Every row gives one point. Each copy is the shape, with its points in the same order, stretched, turned, moved and blurred by noise. Is it also mirrored, or only turned?

Shape:
[[-1.7 -2.6]
 [-1.1 -2.5]
 [ 6.4  1.6]
 [-3.2  4.7]
 [-2.8 -1.0]
 [ 1.5 -3.9]
 [-3.6 -4.3]]
Copy 1:
[[-1.4 -1.4]
 [-0.4 -1.3]
 [ 9.1  0.7]
 [-2.0  6.0]
 [-2.3  0.7]
 [ 2.1 -3.1]
 [-3.7 -2.4]]
Copy 1 is: only turned
Copy 2 (7 x 2):
[[-3.2  0.3]
 [-2.6  0.7]
 [ 5.8  3.3]
 [ 0.2 -6.1]
 [-3.0 -1.9]
 [-1.5  3.4]
 [-5.6 -0.1]]
Copy 2 is: mirrored
Copy 3:
[[-1.6 -2.1]
 [-0.7 -1.7]
 [ 7.5  1.1]
 [-1.7  6.0]
 [-2.4 -0.3]
 [ 1.4 -3.7]
 [-3.7 -3.6]]
Copy 3 is: only turned
Copy 4 (7 x 2):
[[ 3.0  0.2]
 [ 2.7  0.3]
 [-5.6 -3.2]
 [-2.2  5.1]
 [ 2.2  2.1]
 [ 1.8 -2.4]
 [ 5.6  1.1]]
Copy 4 is: mirrored

Shape:
[[ 0.2  2.1  0.9]
 [ 3.1 -5.1  4.2]
 [-2.9  0.9  5.1]
 [ 0.4  0.5  1.4]
 [-2.1  1.7 -5.5]
 [-2.3 -5.7  5.4]
 [-1.0  1.8  2.2]]
Copy 1 (7 x 3):
[[ 2.7  1.0  2.9]
 [-2.1 -4.7  0.4]
 [-1.7  0.0  6.0]
 [ 1.3  0.3  1.9]
 [ 2.3  6.5 -2.6]
 [-6.6 -2.0  2.7]
 [ 1.7  0.9  3.6]]
Copy 1 is: only turned
Copy 2:
[[ 2.2  1.0  1.2]
 [ 4.5 -5.7 -3.2]
 [ 5.2 -2.9  4.3]
 [ 2.3 -0.6  0.7]
 [-4.7  3.9  2.4]
 [ 3.9 -7.8  2.0]
 [ 2.9 -0.2  2.4]]
Copy 2 is: only turned

Shape:
[[ 1.3 -2.6 -2.7  0.4 -2.6 -0.5]
 [ 1.3  1.1 -6.7 -2.4  3.3 -2.3]
 [ 3.0 -1.5  1.5 10.5  3.5 -1.8]
 [ 4.7  3.9  1.2 -3.7 -2.9 -0.1]
 [-5.3 -2.3  2.2  9.1 -0.5  1.7]
 [ 2.2  8.1  2.2 -2.5 -2.5 -0.1]
 [-0.7  0.8  1.8 -4.0 -1.2  3.9]
 [ 3.3 -1.9  2.8 -4.6 -0.8  1.1]
 [ 0.2  1.4  3.3  1.8 -2.1  0.1]
 [ 4.5 -3.0  0.6 -4.1  0.4  2.1]
 [-2.8  1.8  2.5 -2.2 -1.4 -2.6]]
Copy 1 (11 x 6):
[[  4.4  -0.2   0.8  -0.6  -0.4   1.3]
 [  0.9  -0.7  -4.2  -6.0  -1.7  -2.4]
 [ -1.1 -10.3   1.1   6.3  -5.5  -4.0]
 [  1.0   6.7   4.4  -1.3  -2.8  -5.2]
 [ -1.4  -6.4  -0.2   8.8   1.1   0.7]
 [ -2.1   7.1   2.1   1.1  -3.0  -7.6]
 [ -3.0   4.9   2.2  -0.5  -0.1   0.1]
 [ -1.2   3.1   6.2  -1.9   0.0  -0.4]
 [ -0.5   0.9   3.5   4.3  -0.5  -3.1]
 [ -0.1   1.8   4.6  -3.9  -1.2   1.3]
 [ -0.3   1.6   3.2   2.2   3.9  -4.1]]
Copy 1 is: mirrored
Copy 2, 11 rows:
[[ 0.4  0.3 -4.3  2.0  0.5  1.0]
 [-4.2 -2.9 -4.8  2.8  7.1  2.4]
 [-3.8  3.0  5.6  9.3 -1.1  0.4]
 [-2.8 -1.5 -2.6 -4.1 -2.5  2.2]
 [ 0.8  6.9  4.6  4.7  3.1 -3.3]
 [-5.1  0.1 -0.9 -6.1 -1.5  0.8]
 [ 1.8 -2.5 -1.6 -3.9  2.1  0.5]
 [ 1.9 -4.5 -1.8 -0.8 -1.2  0.6]
 [-1.0  1.0  1.7 -1.1 -0.2 -0.4]
 [ 1.7 -4.3 -1.4  0.2  0.3  2.4]
 [-1.6 -1.4 -1.6 -2.0  1.7 -4.3]]
Copy 2 is: mirrored

Shape:
[[ 2.7  2.0 -4.7 -0.8  0.3  1.5  1.1 -0.5]
 [-0.1 -2.3 -3.8 -3.6  2.4  1.2 -2.8  1.2]
 [ 3.4  0.2 -2.6 -3.3  1.3 -2.8  0.2  2.6]
 [ 5.0 -4.8  3.2  2.5 -4.7 -1.0  3.2 -8.1]
 [ 0.5 -4.3  4.0  2.5 -6.4 -3.4 -6.4 -4.0]
 [-2.1 -3.8  2.1  4.4 -3.6 -5.6 -1.4 -2.8]
 [-3.5  0.4  0.4 -1.9 -1.0 -1.4 -1.3  2.0]
 [ 6.3  3.3 -1.4 -4.1 -0.1  0.6  1.7  0.7]
 [ 2.1  2.4  1.1 -3.4  6.1  2.0  0.1  2.6]
 [ 0.3 -4.0 -0.4 -1.9 -0.9 -4.6 -1.8 -0.8]
 [ 2.7 -6.0  5.8  2.3 -4.1 -0.7  3.0 -1.0]
 [-1.5 -3.8  4.0  2.1 -1.5 -5.9 -2.6 -5.2]
 [-0.8  0.3 -0.2 -5.9 -0.2 -0.7  1.1 -0.8]]
Copy 1:
[[ 2.8  4.0 -3.5  0.3 -3.9  0.6 -0.5  2.1]
 [-1.5 -1.7 -6.3 -1.3 -4.9  3.3  1.2  1.7]
 [ 2.9 -0.4 -3.8 -0.4 -2.2  2.0 -2.9  6.5]
 [ 7.4  2.1  2.4 -9.9 -0.6 -5.6 -3.2 -5.3]
 [-3.6 -4.5  1.8 -5.5 -3.3 -5.5 -7.6 -5.6]
 [-2.3 -3.4  1.7 -3.2 -1.3 -8.3 -2.7 -1.0]
 [-5.0 -0.6 -0.1 -0.8 -0.4  0.1 -0.2  2.3]
 [ 5.1  4.2 -1.7 -1.6 -1.0  4.2 -4.8  3.2]
 [ 0.4  0.9 -5.5  1.5  3.4  4.9 -0.5  1.4]
 [-0.5 -3.4 -2.2 -5.3 -2.2 -2.2 -3.0  3.0]
 [ 4.2 -3.0  5.7 -5.3  2.0 -3.0 -1.6 -3.1]
 [-2.6 -2.8 -0.9 -6.1  0.7 -7.5 -4.0 -2.6]
 [-1.4  2.6 -1.8 -5.3 -0.1  2.5 -0.2  2.8]]
Copy 1 is: only turned
Copy 2, 13 rows:
[[ 2.9  0.6 -1.7 -0.7  1.0  2.8 -2.1  3.3]
 [-1.0 -2.0 -3.1 -2.5  1.2  3.2 -5.9 -0.2]
 [-0.7 -3.3 -1.8 -1.2  1.2  0.7 -3.2  4.6]
 [ 9.2 -5.8 -3.1  1.2  4.3 -1.2  3.1 -3.1]
 [ 4.9 -7.5  1.6  3.2 -0.4 -2.7 -3.2 -6.3]
 [ 3.2 -3.2 -0.4  2.3  1.2 -7.0 -1.6 -4.6]
 [-2.1 -1.1  2.2 -2.0  1.0 -0.4 -3.6 -2.1]
 [ 0.9 -3.5 -0.1 -2.0  1.5  4.5  0.7  5.2]
 [-4.9 -1.7 -1.5 -0.3  2.8  5.1 -0.4  2.3]
 [ 0.5 -4.8 -2.2 -1.4  1.7 -2.3 -3.7 -1.4]
 [ 4.0 -6.3  1.0  0.9  8.0 -1.6  0.0 -3.6]
 [ 2.0 -4.4 -2.1  1.6 -0.2 -5.4  0.2 -5.1]
 [-0.7 -2.9 -0.2 -5.4  1.2  1.3 -0.8 -0.5]]
Copy 2 is: mirrored
Copy 3:
[[-0.8 -4.2 -2.6  1.1  0.9  1.7  0.7 -3.1]
 [-1.4 -3.3 -1.0  0.5  2.6  1.1  5.4  4.1]
 [ 1.4 -0.5  0.3  1.7  2.3 -1.0  5.3 -1.6]
 [-3.1  1.0  6.7 -6.9  0.4 -4.2 -5.5 -4.0]
 [ 4.9  3.2  4.5 -6.1  1.7 -5.2 -6.6  3.4]
 [ 1.1  1.6  3.8  1.0  1.5 -7.3 -5.8  3.2]
 [ 0.1  1.6 -0.6  1.2 -1.8 -1.2  1.2  4.4]
 [ 0.1  0.2 -0.4 -1.6 -0.2  3.4  3.6 -5.8]
 [-1.5  0.5  2.0  3.2  0.3  6.2  6.1  0.6]
 [ 0.6  1.3  3.4 -0.7  2.3 -4.9  1.4  2.6]
 [ 0.6  2.6  8.3 -4.4 -3.2 -3.8 -2.1  1.0]
 [-0.7  3.7  5.9 -0.5  2.9 -5.7 -4.4  3.7]
 [-3.4  2.9 -0.9 -1.5  0.5  0.1  3.3  0.7]]
Copy 3 is: only turned
Copy 4:
[[  1.7  -2.7  -1.2   2.0  -3.2  -0.4   1.3   3.1]
 [  3.1   4.0  -3.0   1.8  -1.9  -3.0   2.7   3.0]
 [ -0.1  -0.6  -0.5   0.2  -1.5  -5.9   0.8   1.9]
 [  1.5  -5.6   2.1  -0.6   0.0   0.3   6.9 -10.1]
 [ -1.8   2.1  -1.3   2.1  -4.4  -0.5   2.4 -11.6]
 [ -3.8   1.9  -0.1   3.5   0.5   0.3   3.2  -8.3]
 [ -1.7   4.4  -1.3  -0.4  -1.2  -0.3  -0.4  -0.6]
 [  2.4  -4.8  -0.1  -2.6  -3.8  -4.2  -0.8   1.3]
 [  6.5   0.7  -0.7  -1.2   1.7  -3.4  -3.7   3.1]
 [ -1.6   2.6  -2.0   0.8  -0.2  -4.5   3.8  -3.6]
 [  1.4  -1.0   6.4  -1.3   0.9  -1.2   5.7  -9.1]
 [ -2.0   1.8  -2.9   1.4   2.5  -1.1   2.1  -9.7]
 [ -0.2   1.6  -2.6  -4.0  -0.5  -2.0   1.2   0.0]]
Copy 4 is: mirrored
